Every row gives one point. Each copy is the shape, with its points in the same order, stretched, turned, moved and blurred by noise. Say if it was mirrored as well.

Shape:
[[ 84 -16 -25]
 [-29  20  33]
 [  7 -71  25]
 [-49  54  18]
 [-23 -18  19]
 [ 42 -43 -11]
 [ -1  22  48]]
Copy 1, 7 rows:
[[-43  71 -34]
 [ 31 -31  41]
 [-74 -36   5]
 [ 74 -36  45]
 [ -4 -39  21]
 [-53  15 -25]
 [ 13  -4  57]]
Copy 1 is: mirrored
Copy 2:
[[-19 -69 -52]
 [-57  35  28]
 [ 20 -33  48]
 [-71  71   8]
 [-16  17  30]
 [  8 -48 -12]
 [-74   6  32]]
Copy 2 is: mirrored
Copy 3:
[[ 34 -43 -75]
 [-40  24   7]
 [-18 -70   1]
 [-33  68  25]
 [-25 -15  10]
 [ 25 -53 -39]
 [-51  17 -22]]
Copy 3 is: mirrored

Shape (10 x 6):
[[-15  19   0 -76 -32  37]
 [-12  50  33 -38 -54  17]
 [  8 -30 -18  38  41   6]
 [  4  36  -9  -9 -57  51]
 [-50  31 -51  -4  16  -8]
 [-25 -48 -33  54  27 -24]
 [-10  12  64 -28  24  -9]
 [ 26 -30 -67  42 -18 -39]
 [-36  30  -1 -16 -58  31]
 [ -3   9 -38  38  68 -25]]
Copy 1:
[[-20 -22  35 -45 -55  15]
 [-14  -4  65  14 -66  24]
 [ 26  -9 -47  11  43 -21]
 [-28 -27   2  28 -75  29]
 [-51  56 -23 -14  -6 -27]
 [  0  -4 -43  28  65 -61]
 [ 26  13  72  -2  22  30]
 [ 16  -5 -52  25  -9 -89]
 [-53 -12  27  19 -49  22]
 [ 16  57 -42   7  39 -29]]
Copy 1 is: only turned
Copy 2, 10 rows:
[[  3   1 -15 -64 -84  -2]
 [-16  39  -1 -18 -80 -13]
 [ 22 -23  -6  18  48  33]
 [ 21  17 -32  16 -73  12]
 [-35   0 -72 -22   2  25]
 [-10 -49 -21  34  64  18]
 [-28  34  49 -44 -12   3]
 [ 43 -36 -60  46  51 -32]
 [-20   2 -29   5 -72   7]
 [ -3  10 -39  -2  69  33]]
Copy 2 is: only turned
Copy 3 (10 x 6):
[[-11  29 -44 -22 -19  48]
 [ -9  56   8 -11  -8  27]
 [ 50 -74  25  41  12   5]
 [ -3  35  -4  30 -49  41]
 [-30 -19  -3  47  49  44]
 [ -1 -95  43  46  23 -10]
 [ 33  11  30 -45  40  25]
 [  0 -52  -2  73   0 -46]
 [-43  33   8  12 -32  44]
 [ 33 -59  30  59  69  10]]
Copy 3 is: only turned

Shape, 12 rows:
[[ 75 -21  21 -41  28 -17 -35 -47  19]
 [ 43 -77 -22  52 -30   1  19   9 -52]
 [ 59  32  -6  24  73 -86  12   3  28]
 [ -2 -16 -48  56 -14  25 -13 -12 -26]
 [  9   5  27 -73 -44 -16 -14  58   8]
 [ 13  80  47 -43 -48 -28 -33  41  20]
 [-42  62   6  11  39  35 -49 -32  83]
 [ 11 -34  21 -14 -19  94  64 -13  -1]
 [-65 -42  -2   2 -64  18   4  61 -36]
 [ 38  44  42 -42  67 -12  -7 -17 -56]
 [ 52 -23  56   9  -4 -30 -13  63 -25]
 [-29 -32  11  44 -31  -5  11 -32 -20]]
Copy 1, 12 rows:
[[ 37 -38  22 -54  19 -59  26 -33  32]
 [ 21 -21  11  78   6 -56 -30  17 -63]
 [ 25  53 -29   5  54 -84  19 -18  67]
 [ 10 -17 -28  46   0   6 -66  -8 -40]
 [  0   8  -9 -54 -39 -30  22  74  14]
 [ 15  67 -15 -70 -55  -6  16  28  28]
 [ -5   2 -22 -41   3  83 -39 -25  82]
 [  2 -43  31  33  17  64  51  20 -42]
 [-53  -5  -8  34 -43  16 -51  86 -43]
 [ -6  40  15 -80  65 -34  23 -28 -21]
 [ 31  54  47  -4   7 -60  -2  51  -5]
 [-45 -10  14  58 -25  -1 -32 -17 -19]]
Copy 1 is: only turned
Copy 2, 12 rows:
[[ 86 -14  18 -15  43 -11  22 -17  -7]
 [ -9 -69 -24  62   5 -45  27   0 -73]
 [ 51  55  51  16  60 -90  43  63 -56]
 [-32  -8 -32  51  20  -8 -17  10 -51]
 [ -1 -21  23 -41 -55   9  68  28   3]
 [  3  46  49 -28 -77  -2  38  22   6]
 [  2  73  10  24  54  35 -16  37  61]
 [-10 -29 -40  76   6  50  91 -47   4]
 [-94 -62 -15  14 -45   4  48  23  -1]
 [ 20  27  81 -13  31  16  49 -39 -54]
 [ 30 -48  70  30 -26 -32  51  35 -35]
 [-45 -21 -19  50   8 -47  22 -24   3]]
Copy 2 is: only turned
